Every row gives one point. Each copy is the shape, with its points in the same order, turned, moved and blurred by noise. Some copies are also mirrored. Which?
(in the rows, 128 means zero)

Shape (6 x 2):
[[164 128]
 [156 130]
 [156 176]
 [ 85 112]
 [148 141]
 [168 119]]
Copy 1 (6 x 2):
[[162 141]
 [151 139]
 [137 183]
 [ 89 102]
 [138 147]
 [168 135]]
Copy 1 is: only turned
Copy 2:
[[177 131]
 [164 125]
 [163 178]
 [ 96 111]
 [161 136]
 [181 117]]
Copy 2 is: only turned
Copy 3:
[[154 129]
 [142 130]
 [132 172]
 [ 80  93]
 [131 136]
 [161 125]]
Copy 3 is: only turned

Shape:
[[115 114 140]
 [120 116 109]
 [131 203  65]
 [111 122 178]
 [167 103 108]
 [121 124 117]
 [128 126 111]]
Copy 1 (7 x 3):
[[124 109 148]
 [124 113 121]
 [114 210  89]
 [124 111 192]
 [170 112 111]
 [125 122 128]
 [132 127 124]]
Copy 1 is: only turned
Copy 2, 7 rows:
[[106 115 147]
 [129 121 129]
 [181 214 119]
 [ 74 126 168]
 [113 123  78]
 [118 129 134]
 [127 140 123]]
Copy 2 is: mirrored

Shape:
[[177 161  98 164 123 141]
 [147 141 143 105 102  97]
 [122 164 151 116 136 141]
 [110 115 160 134 168 106]
 [ 99 141 113 114 113 111]
 [ 97 119 155 114 105 142]
 [ 86 132 166 144 123 101]
 [122 119 172 136 111  96]
 [140 124  43 109 137 218]]
Copy 1:
[[191 178 126 158 126 125]
 [159 117 129 108  97  89]
 [143 140 157  98 136 126]
 [114  99 147 135 163 109]
 [112 147 119 105 115 103]
 [ 99 115 143  99 102 140]
 [ 94 119 170 128 123  99]
 [125  94 155 135 107  96]
 [151 193  59 104 133 211]]
Copy 1 is: only turned
Copy 2:
[[165 181 128 174 124  93]
 [168 127  96 109 107 106]
 [145 159 140  99 139 125]
 [118 101 141 117 142 106]
 [118 133  86 116 106 122]
 [133 124 131 106  92 151]
 [130  95 109 130 139 150]
 [160  89 118 125 115 129]
 [ 90 232 141 138  49  90]]
Copy 2 is: mirrored
Copy 3, 9 rows:
[[122 174  95 166 132 119]
 [122 135 130 123  71 114]
 [143 132 149 117 125 139]
 [ 99  93 151 124 138 100]
 [154 102 116 127 103 107]
 [138  85 152 125 109 151]
 [141  84 172 145 115 103]
 [108 107 166 143  92 113]
 [143 128  23 121 166 179]]
Copy 3 is: mirrored
